Each point is reached from the start by the listed moves, each made 0, 1 or 2 times, or once backwards (-1), plus a little noise. Is the number of moves made odd or even? Then give how often each move was made.

Moves:
(1): [ 0.59  0.03 -0.08 -0.09 -0.02]
(2): [ 0.00  0.58 -0.18 -0.03  0.08]
Start: [ 0.01 -0.02  0.09 -0.01  0.14]
Points:
[ 0.57 -0.57  0.19 -0.07  0.04] => even (1, -1)
[ 1.17  0.62 -0.25 -0.23  0.19] => odd (2, 1)
[ 0.00 -0.62  0.24  0.02  0.06] => odd (0, -1)

Moves:
(1): [ 0.44 -0.02 -0.03  0.02 -0.08 -0.04  0.15  0.06 -0.10 -0.10  0.13]
(2): [ 0.00  0.41 -0.11  0.09 -0.11  0.01 -0.04  0.05 -0.02 -0.04 -0.10]
(3): [ 0.08  0.10  0.56  0.04  0.04  0.06 -0.01 -0.09  0.04 -0.18  0.11]
(4): [-0.03 -0.07  0.07  0.37 -0.04 -0.15  0.06 -0.01 -0.04  0.03 -0.02]
(5): [ 0.17  0.04  0.02  0.14  0.46  0.08 -0.13  0.02  0.04  0.03 -0.02]
(6): [-0.05 -0.02 -0.08  0.11 -0.05  0.46  0.07 -0.16 -0.17  0.08  0.02]
(7): [-0.07  0.04 -0.02 -0.06  0.12 -0.04  0.30 -0.04  0.00 -0.01 -0.03]
(8): [-0.09  0.01  0.05 -0.01 -0.01  0.09  0.06  0.42 -0.13  0.18  0.04]
Start: [-0.17 -0.07 -0.05 -0.17 -0.39  0.02 -0.01 -0.18 -0.01  0.02  0.04]
Points:
[ 0.62  0.72 -0.29  1.15  0.18  0.75  0.86  0.10 -0.72  0.16  0.03] => odd (2, 2, 0, 2, 2, 2, 2, 1)
[-0.44  0.88  1.10  0.93 -0.09  0.07 -0.20  0.12 -0.05 -0.03 -0.05] => odd (-1, 2, 2, 2, 1, 0, 0, 1)
[ 0.72  0.59 -0.39 -0.01 -1.33 -0.16 -0.01 -0.33 -0.17 -0.47  0.11] => odd (2, 2, 0, 0, -1, 0, -1, -1)
[-0.15  0.11  0.86 -0.33 -0.97  1.18 -0.11 -0.65 -0.25 -0.26  0.40] => odd (0, 0, 2, -1, -1, 2, -1, 0)
[-0.05 -0.55  0.54  0.21 -0.95  0.83  0.57 -0.21 -0.58  0.12  0.47] => even (1, -1, 1, 1, -1, 2, 0, 1)
[ 0.18  0.42 -0.25 -0.22 -0.11  0.21 -0.60 -0.50  0.19 -0.20 -0.08] => odd (0, 1, 0, -1, 1, 0, -1, -1)

Moves:
(1): [ 0.36  0.14 -0.05 -0.03  0.08 -0.13 -0.04  0.02 -0.06  0.07  0.02  0.08
 -0.02  0.07 -0.02 -0.05  0.03]
(2): [-0.12  0.45  0.07  0.14 -0.13  0.02 -0.10 -0.09 -0.04 -0.11  0.02  0.01
  0.11 -0.06  0.11 -0.09 -0.01]
(3): [ 0.08 -0.03  0.29 -0.03  0.01  0.04 -0.08  0.05  0.04  0.03 -0.06 -0.07
  0.03  0.04  0.05  0.08  0.00]
(4): [-0.06 -0.12  0.02  0.35  0.11 -0.08  0.03 -0.01  0.04  0.12  0.03  0.09
  0.11  0.16  0.11  0.00 -0.08]
(5): [-0.06 -0.02 -0.09  0.06  0.40  0.25 -0.10  0.06  0.03 -0.02  0.10 -0.07
 -0.01 -0.12  0.08 -0.15  0.08]
(6): [ 0.18  0.01 -0.09  0.04 -0.21  0.36  0.05 -0.15  0.06 -0.08  0.01 -0.02
  0.25  0.08 -0.01  0.04 -0.08]
(7): [ 0.01  0.15  0.17 -0.04  0.08  0.17  0.46  0.01 -0.06  0.00 -0.01  0.15
  0.02 -0.01 -0.05 -0.08  0.04]
(8): [ 0.14 -0.03 -0.08  0.00  0.00  0.04  0.07  0.33 -0.07 -0.28  0.03 -0.20
 -0.19 -0.11  0.12  0.21 -0.25]
(9): [ 0.06  0.00 -0.10 -0.05 -0.12  0.03  0.06  0.13  0.28  0.05 -0.13  0.07
  0.00  0.08  0.19 -0.03 -0.01]
(10): [-0.17  0.10  0.16  0.04  0.03  0.10 -0.13  0.23 -0.22  0.51 -0.08  0.17
 -0.20 -0.03 -0.09  0.05 -0.14]
(11): [-0.15  0.01 -0.06 -0.14  0.05 -0.02  0.02 -0.10  0.20  0.10  0.42  0.01
 -0.14  0.05  0.10  0.13 -0.17]
(12): [-0.17  0.04 -0.01 -0.04  0.19  0.08 -0.02  0.15 -0.16 -0.25  0.02  0.49
  0.01  0.05  0.00  0.03  0.14]
(13): [ 0.00 -0.02 -0.01 -0.19  0.00 -0.12 -0.03  0.21 -0.04  0.19  0.08 -0.19
  0.30 -0.10 -0.06  0.07  0.01]
(14): [ 0.02  0.05 -0.04 -0.05 -0.08  0.00  0.00  0.03 -0.06  0.04 -0.01 -0.14
 -0.11  0.37  0.09 -0.04 -0.05]
Start: [ 0.05  0.27  0.04  0.14 -0.25 -0.04  0.16 -0.07 -0.06 -0.12  0.12  0.02
 -0.20  0.24  0.01 -0.11  0.04]
Points:
[ 1.41 -0.09 -0.14 -0.45  0.40 -0.36 -0.35  1.22 -0.12 -1.21 -0.31 -0.41
 -0.84  0.43  0.48  0.12  0.21] => even (2, -1, 2, -1, 1, -1, -1, 2, 1, -1, -1, 1, 0, 1)
[-0.88  0.76 -0.67  0.44  0.77 -0.33  0.09  0.37  0.92 -0.22  1.29  0.41
  0.59 -0.12  1.03 -0.34  0.06] => odd (0, 2, -1, 2, 2, -1, 0, 0, 2, -1, 2, 1, 2, -1)
[ 0.38 -0.28 -0.21  0.34  0.02 -0.21  1.07  0.32  0.66 -0.69 -0.13  0.23
 -0.75  0.55  0.61 -0.09 -0.04] => odd (0, -1, 0, 1, 0, -1, 1, 1, 2, -1, 0, 0, -1, 0)
[ 0.02  0.05 -0.17  0.10 -0.82 -0.91 -0.08 -0.87  0.87 -0.05  0.25 -0.22
 -0.54  0.60  0.28 -0.17  0.04] => odd (0, 0, 0, 0, -1, -1, -1, -1, 1, -1, 1, -1, -1, 0)
[ 0.08 -0.03 -0.39 -0.36  1.38 -0.27 -0.60  1.02 -0.10  0.53  1.23  0.34
 -0.90 -0.29  0.18  0.26 -0.20] => even (2, -1, 0, 0, 2, -1, -1, 1, 0, 1, 2, 1, 1, -1)
[-0.20  0.61  0.79 -0.36  0.55  1.39  0.56 -0.14 -0.01  1.06  1.23 -0.07
  0.71  0.13 -0.13 -0.08 -0.12] => odd (0, 0, 2, 0, 2, 2, 2, -1, -1, 1, 2, 0, 2, 0)
[ 0.19  0.72  0.52  0.26 -0.89  0.51 -0.46  1.48 -0.46 -0.29 -0.80  0.84
 -0.43  0.39  0.54  0.64 -0.49] => odd (0, 1, 2, 0, -1, 1, -1, 2, 2, 2, -1, 2, 0, 0)

Moves:
(1): [ 0.24 -0.09 -0.08 -0.05  0.07 -0.03  0.00 -0.08  0.06 -0.01  0.06  0.17
  0.01 -0.04 -0.05  0.00 -0.03 -0.06  0.03  0.08  0.06  0.08  0.09  0.15
  0.07 -0.03 -0.01]
(2): [ 0.13  0.52  0.02  0.11  0.06 -0.16 -0.02  0.16  0.03  0.01 -0.15  0.08
  0.12 -0.10 -0.18  0.04  0.07  0.00  0.05  0.01  0.16 -0.04 -0.20  0.00
 -0.21  0.08  0.12]
(3): [ 0.13  0.03  0.42  0.05  0.04  0.00 -0.20  0.01 -0.09 -0.01  0.01  0.03
  0.04  0.02  0.11 -0.07 -0.12 -0.06 -0.08 -0.04 -0.03 -0.23  0.12 -0.10
 -0.03  0.11  0.21]
(4): [ 0.00  0.02  0.00  0.30 -0.10  0.06 -0.03  0.07 -0.07  0.04  0.01 -0.01
  0.10 -0.05 -0.06 -0.04 -0.08  0.07 -0.06  0.03  0.00  0.09  0.01 -0.02
  0.08  0.03 -0.08]
(5): [-0.13 -0.01 -0.09  0.10  0.32 -0.19 -0.04 -0.03  0.09  0.02 -0.09 -0.05
  0.00 -0.02  0.08 -0.18 -0.04 -0.16  0.03  0.13 -0.08  0.08  0.01 -0.07
  0.01  0.01 -0.04]
(6): [ 0.21  0.14  0.01 -0.11  0.20  0.46 -0.10  0.14 -0.04 -0.01  0.14 -0.11
  0.06 -0.02 -0.07 -0.10  0.00  0.03 -0.09  0.01  0.07  0.08 -0.11  0.06
  0.14 -0.04  0.03]
(7): [ 0.00 -0.14 -0.08  0.18  0.05 -0.02  0.25 -0.02 -0.06  0.08  0.13  0.03
  0.13  0.14  0.13  0.08  0.06  0.06 -0.04  0.05 -0.13 -0.18 -0.08 -0.15
 -0.04  0.10  0.13]
(8): [ 0.04 -0.19 -0.04  0.02 -0.10  0.00 -0.01  0.40  0.19  0.01 -0.08  0.13
 -0.09  0.17  0.10 -0.16  0.22  0.01 -0.04 -0.11 -0.08  0.05  0.07 -0.04
  0.07 -0.06 -0.03]
(9): [-0.06 -0.12  0.33 -0.05  0.09  0.12  0.07  0.08  0.53 -0.03 -0.10 -0.08
  0.06 -0.17  0.00  0.09  0.07 -0.26  0.08 -0.19  0.09 -0.09 -0.13  0.12
  0.15  0.05  0.07]
(10): [-0.04 -0.04  0.00  0.03 -0.04 -0.04 -0.05  0.08  0.03  0.27  0.09 -0.12
  0.22 -0.01  0.17 -0.02 -0.07  0.04 -0.02 -0.08  0.01 -0.01  0.07 -0.01
 -0.07  0.06  0.10]
(11): [-0.04  0.04 -0.01  0.09 -0.09 -0.06 -0.16  0.00  0.07 -0.08  0.19 -0.05
 -0.06  0.12 -0.07 -0.03  0.00  0.01  0.05  0.02 -0.02  0.07 -0.04 -0.01
  0.04  0.03  0.05]
(12): [-0.10 -0.05 -0.11  0.09 -0.02  0.06 -0.17 -0.11  0.01  0.14 -0.07  0.26
  0.09  0.05 -0.11 -0.08 -0.05  0.06 -0.01  0.08 -0.15  0.01 -0.07  0.10
 -0.10 -0.07  0.19]
(13): [ 0.02 -0.07  0.00 -0.03 -0.11  0.13 -0.02  0.08 -0.05 -0.14 -0.04 -0.08
  0.35  0.11  0.02  0.02  0.15 -0.09  0.08  0.10 -0.08  0.05 -0.03 -0.03
 -0.10  0.03 -0.12]
(14): [ 0.13  0.09 -0.12  0.13 -0.21 -0.03  0.02 -0.17  0.02 -0.01 -0.14 -0.09
 -0.11  0.31  0.12 -0.04 -0.20 -0.17 -0.05  0.03  0.08 -0.24  0.00 -0.08
 -0.07 -0.10 -0.06]
(15): [ 0.04  0.14 -0.13  0.12 -0.08  0.12 -0.06 -0.19 -0.07  0.08  0.05  0.09
  0.13 -0.12  0.33 -0.15  0.15  0.15 -0.04  0.10 -0.09  0.17  0.03 -0.36
  0.06 -0.02  0.13]
(16): [ 0.00 -0.06 -0.01  0.03  0.15  0.04 -0.12  0.13 -0.10 -0.06 -0.05  0.09
 -0.08  0.03  0.07  0.31 -0.04 -0.13 -0.01 -0.19  0.01  0.03 -0.04 -0.06
  0.03 -0.11 -0.06]
(17): [ 0.05  0.02  0.02  0.08  0.02 -0.05 -0.12 -0.10 -0.17  0.15 -0.11 -0.05
  0.00  0.03 -0.07 -0.25  0.53  0.03  0.06 -0.28  0.11 -0.09 -0.04  0.10
  0.06  0.02  0.03]
(18): [ 0.21 -0.20  0.17 -0.05  0.33 -0.02 -0.17 -0.08  0.13  0.09 -0.13  0.03
  0.13  0.14 -0.09  0.17  0.01  0.47  0.03 -0.11  0.30  0.03  0.04 -0.34
  0.02 -0.08 -0.12]
(19): [-0.06 -0.12  0.01  0.09 -0.07  0.05  0.03  0.08 -0.08  0.03  0.02 -0.07
  0.03 -0.11  0.07 -0.15 -0.06  0.09  0.42  0.06  0.12 -0.15 -0.02 -0.03
 -0.01 -0.15  0.09]
(20): [ 0.03  0.05 -0.01 -0.03 -0.08 -0.10 -0.18 -0.08  0.05  0.23 -0.13 -0.03
 -0.02 -0.06  0.05  0.09  0.13  0.03  0.01  0.36 -0.03 -0.11  0.02  0.06
  0.04  0.09  0.04]
(21): [-0.10 -0.02  0.03 -0.04  0.01  0.01  0.00  0.01  0.00 -0.02  0.14  0.10
  0.05 -0.02 -0.04  0.06 -0.04 -0.06 -0.11  0.06  0.19 -0.10  0.10 -0.08
  0.06 -0.06 -0.08]
(22): [-0.06  0.12  0.09 -0.09 -0.09  0.14  0.36 -0.03 -0.04  0.13 -0.04  0.04
 -0.06  0.26 -0.15  0.01  0.00 -0.18  0.13  0.04 -0.07  0.25  0.21  0.09
  0.11  0.05  0.08]
(23): [ 0.06  0.01 -0.07  0.03  0.03  0.09  0.04 -0.09  0.06 -0.04  0.07 -0.05
 -0.10 -0.09 -0.11  0.13  0.08 -0.03  0.05 -0.06 -0.14 -0.10  0.34  0.00
 -0.06 -0.14  0.02]
(24): [-0.16  0.16 -0.05  0.01  0.00 -0.20  0.19 -0.05  0.01 -0.24 -0.05 -0.04
 -0.10  0.20  0.09  0.04  0.04  0.10  0.10  0.04 -0.07 -0.02  0.12  0.36
  0.14 -0.28  0.10]
Start: [ 0.21 -0.09  0.25 -0.25 -0.23  0.42  0.13  0.19 -0.08  0.07  0.01  0.13
  0.15 -0.19 -0.33 -0.01 -0.20  0.16 -0.11  0.04 -0.17  0.10 -0.27  0.20
 -0.30  0.30 -0.14]
Points:
[ 0.92  0.56  0.77  0.61  0.07  1.15 -0.52  0.23  1.05  0.23 -0.11 -0.30
  0.96 -0.29 -0.58  0.25 -1.66 -0.29 -0.28  0.04 -0.08 -0.83 -0.63  1.23
 -0.50  0.02  0.65] => even (1, 1, 1, 2, 0, 2, 0, -1, 2, 2, 0, 2, 0, 2, -1, 0, -1, 0, 0, 0, -1, -1, 1, 1)
[ 0.46  0.10 -0.68  0.15 -0.30  1.09 -0.10  0.72 -0.60 -0.44  0.27  0.29
 -0.26  0.91  0.20 -1.01  0.57  0.70  0.69 -0.42 -0.32 -0.05  0.14  0.43
  0.08 -1.29  0.50] => even (0, 0, 0, -1, 0, 2, 0, 2, -1, 0, 1, 1, 0, 1, 1, 1, 1, 0, 2, -1, 0, 0, 1, 2)
[-0.70  0.77  0.21  0.04  0.45 -0.79 -0.71  1.42  0.72  0.86 -0.83  0.58
 -0.07 -0.67  0.03 -0.47  1.44 -0.56  0.58 -0.23  0.15 -0.35 -0.22  1.49
  0.07 -0.32  0.87] => even (0, 2, 0, -1, 2, 0, -1, 2, 1, 2, 0, 1, -1, -1, 0, 2, 2, -1, 1, 2, 2, 0, 0, 2)
[ 1.22  0.13  1.21  0.44 -0.79  0.78 -0.83 -0.44  1.26  0.55 -0.68  1.32
  1.21 -0.59 -0.38  0.13  0.22  0.12 -0.68  0.35  0.15 -0.42  0.90 -0.38
 -0.26  0.22  0.40] => even (2, 1, 2, 2, -1, -1, -1, 1, 2, 0, -1, 2, 1, 1, 2, -1, 0, 1, -1, 1, 2, 0, 2, 0)
[-0.15  1.33 -1.00  0.64 -1.02  0.57 -0.20  0.82 -0.37 -0.07  0.26  0.49
  0.92  0.62 -0.94 -0.05  0.69  0.15 -0.42  1.07 -1.08  0.34 -0.59  0.74
 -0.78  0.18  0.26] => odd (-1, 2, -1, 1, 0, 1, 1, 1, -1, 0, 2, 2, 2, 0, 0, 0, 0, -1, -1, 1, 1, 0, 1, 1)
[ 0.41 -0.66  0.60  1.23 -1.26  1.39  0.41  1.10  0.54  1.36  0.62  0.61
  2.06 -0.22  0.09 -1.41  1.39  0.32  0.57 -0.68  0.34 -0.07 -0.38 -0.71
  0.00  0.67  0.89] => even (1, 1, 0, 2, -1, 0, 2, 2, 2, 2, 1, 1, 1, 0, 2, -1, 2, 0, 2, -1, 2, 1, 0, -1)
[-0.16  0.01  0.87  0.07  0.35  0.38 -0.12 -0.55  1.08 -0.55 -0.58 -0.19
  0.75  0.55  0.32  0.56 -1.12 -1.28  0.27  0.31 -0.90 -1.03  0.50  0.67
 -0.73 -0.51  0.72] => odd (0, 0, 2, -1, 2, 0, 0, -1, 2, 1, 0, 2, 2, 2, 0, 1, -1, 0, 0, 0, 0, 0, 2, 2)
[ 0.12 -0.86  1.17  0.12  0.01 -0.12 -1.03 -0.23  0.05  0.78 -0.05  0.06
  0.87  0.28 -0.68  0.34 -1.17  1.00 -0.55 -0.30  0.31  0.35 -0.07 -0.02
 -0.30  0.69 -0.39] => even (0, -1, 1, 2, 0, -1, -1, -1, 0, 2, 1, 1, 0, 0, -1, 0, 0, 2, -1, 0, 0, 0, -1, 0)
